Each row of a before or after table is a point. One or more steps were done to the points. Then noise was added and the rows were shuffled. The steps act on how far a point lies along the listed directions, d1 being the first. Write out the steps. A step turns or swaps two directions, mirrors them in a line or flattens them onto one, adds a multiple of one to another, or multiplies one. Angles are multiples of 10 degrees, from the lower direction toward the higher: turns from -170 to 170, lines from 10 to 170 but not 90. Use the fewest steps. Two steps may share a direction if one is a turn and the other turns, adds or multiplies; they go together, in the order done. Otherwise the lowest direction goes first.

Directions:
(1): [-4,46]
(2): [46,4]
Before:
[[28,-17],
[-100,-16],
[4,-1],
[-49,-17],
[29,29],
[7,-35],
[-31,11],
[-10,33],
[-9,-10]]
After:
[[-22,26],
[-7,-52],
[33,-1],
[1,-100],
[16,-26],
[-35,-2],
[23,33],
[-1,4],
[-8,-11]]
Steps: swap d1 and d2

Directions:
(1): [-17,75,-17,14,10,0]
(2): [36,29,59,-27,-13,-5]
(3): [-24,-5,21,-25,69,4]
(4): [2,-6,21,47,14,-59]
Before:
[[-26,-32,-13,-16,-30,19],
[-3,-80,-45,0,8,19],
[19,-59,7,40,-39,-59],
[-5,-2,13,3,-32,-17],
[11,-19,32,-19,21,-8],
[-1,-37,32,0,36,-34],
[-20,15,-18,43,36,-39],
[18,23,4,1,-48,12],
[10,-27,17,-15,-9,16],
[13,38,27,59,-44,-52],
[-27,-54,12,32,52,-20],
[-17,15,3,-1,24,0],
[25,-23,-7,-25,-42,23],
[-18,32,9,15,-1,-16]]
After:
[[-13,-31,-24,-1,-70,18],
[-17,32,54,25,46,-46],
[-50,-59,31,9,115,-16],
[18,-24,9,-6,-27,16],
[-29,30,18,7,25,-14],
[-44,12,4,17,107,-33],
[-20,16,3,-3,28,0],
[-19,-40,49,-19,91,-31],
[5,-78,-52,10,-17,16],
[7,-19,36,-23,34,-7],
[-10,-66,32,8,45,-54],
[25,24,-2,10,-69,11],
[42,-18,-23,-6,-92,21],
[-10,-3,17,-2,-17,-15]]
Steps: add 1.5 times d4 to d3

Directions:
(1): [5,1,-11,-13,44,45,35,4,-19,-78,-5]
(2): [-8,20,-18,12,-62,2,-8,35,-69,-17,-27]
(3): [3,15,-28,26,25,-14,-58,-17,23,-22,-68]
(4): [21,-18,-58,-32,0,22,-55,-22,-22,3,48]
(5): [43,-54,-2,18,-20,28,-10,62,40,-6,-7]
(6): [-54,-51,22,11,32,39,-21,5,-35,33,-20]
Before:
[[34,1,17,-13,7,-27,42,17,17,48,72],
[7,-3,19,-5,-88,-6,24,65,12,7,17],
[-65,2,85,1,52,34,101,-24,-2,-27,-5],
[6,-21,-17,31,28,-7,3,9,68,11,13],
[16,-35,-6,-5,15,47,1,37,3,-36,-16],
[-61,-10,0,28,-20,12,-76,-28,-42,32,-19],
[-1,34,15,6,-67,-30,-9,12,-13,-7,32],
[34,-22,-26,-21,14,46,-25,23,12,-63,-42]]
After:
[[-1,33,28,16,-60,-26,9,26,-8,-21,17],
[-12,25,15,-14,-79,-20,23,33,-9,11,25],
[-61,-12,36,53,-5,25,-21,8,-22,-7,-64],
[27,12,31,-9,19,-31,65,21,15,32,59],
[-12,-62,-19,-37,-7,37,-52,-42,-2,65,93],
[-8,-1,-19,25,37,-16,6,-14,54,14,17],
[-2,-14,-22,-22,17,28,-21,-4,-22,-16,8],
[14,3,-40,-36,20,32,-36,-13,-12,-46,-29]]
Steps: mirror d1 and d4 in the line at 30 degrees; multiply d5 by 0

Directions:
(1): [51,47,0,19,28,22,17,32,-20,41,9,-12,-60,27,-9,-31,63,-6]
(2): [-31,-17,-56,27,2,-37,-5,73,31,26,11,4,-6,-18,8,-24,-16,-68]
Before:
[[-24,-17,-35,15,22,-5,0,36,2,4,7,-1,4,-16,4,-26,2,-23],
[-49,-40,-49,12,-12,-33,-12,44,15,2,18,5,11,-22,0,-10,-30,-58],
[15,3,21,3,-10,14,4,-31,-17,5,-5,5,10,-1,0,6,20,19],
[3,11,25,-8,13,21,12,-36,-20,-11,8,6,-11,20,-7,3,6,24],
[-16,-21,26,-15,-5,-1,5,-31,-20,-36,-13,18,26,-3,11,29,-14,31],
[-3,3,18,-5,-22,9,1,-28,-19,-24,10,14,18,-8,-6,21,7,44],
[47,15,12,15,4,10,-1,-9,-8,8,-9,-7,-21,18,1,15,24,11],
[-34,-28,-29,0,1,-24,-6,40,38,-1,1,9,11,-23,2,-12,-38,-46],
[-2,1,1,0,-9,-2,6,-21,-6,-10,-1,14,12,-1,-5,17,-9,15],
[-1,3,-13,7,10,10,-14,36,-23,-1,-10,3,-18,13,6,1,8,-12],
[19,2,14,-8,3,15,13,-23,-14,-22,-1,-9,-7,7,-5,17,-2,24],
[-38,-13,-83,38,22,-37,0,118,50,47,1,11,-29,-18,11,-36,0,-121],
[5,8,16,-14,3,6,-5,-32,-6,-4,4,-11,4,-3,-2,20,0,12],
[-33,-51,-6,-12,-8,-16,-3,-9,27,-22,-4,2,48,-26,13,10,-63,-14]]
After:
[[26,12,-9,8,15,12,18,18,-7,3,6,-13,-30,8,-6,-4,13,-4],
[22,25,1,14,-3,16,13,5,-25,8,18,7,-22,3,-9,-4,43,27],
[-18,-13,-15,0,-1,-3,-19,29,-14,-15,-10,8,1,4,10,9,-13,-15],
[-38,-44,18,-27,-26,-3,-12,-54,-11,-46,4,9,44,-14,-2,32,-41,20],
[23,-13,45,-22,2,32,9,-64,-15,-23,-6,-10,25,3,1,16,-14,49],
[16,23,3,1,14,7,-2,-3,-6,17,11,-15,-22,3,-2,5,19,-7],
[18,11,0,20,0,7,11,6,-11,29,2,1,-10,3,3,-15,31,-9],
[-91,-78,-14,-29,-33,-36,-25,-29,49,-57,-30,27,88,-47,18,53,-96,-29],
[-23,-22,25,-32,-10,6,-7,-41,12,-38,-15,8,32,-13,0,20,-43,23],
[5,15,-3,12,26,6,15,13,-9,13,16,4,-35,21,-6,-20,20,-14],
[29,20,28,3,14,18,20,-8,-38,-4,-11,7,-21,21,2,4,38,27],
[16,14,1,7,1,8,14,-12,-13,3,1,12,-10,10,-10,6,12,11],
[-36,-33,-7,-6,12,3,-4,-14,-5,-28,1,1,37,-22,4,-2,-19,8],
[25,3,-21,25,1,-12,-5,31,14,22,-2,-6,-20,3,4,3,8,-28]]
Steps: turn d1 and d2 by 90 degrees
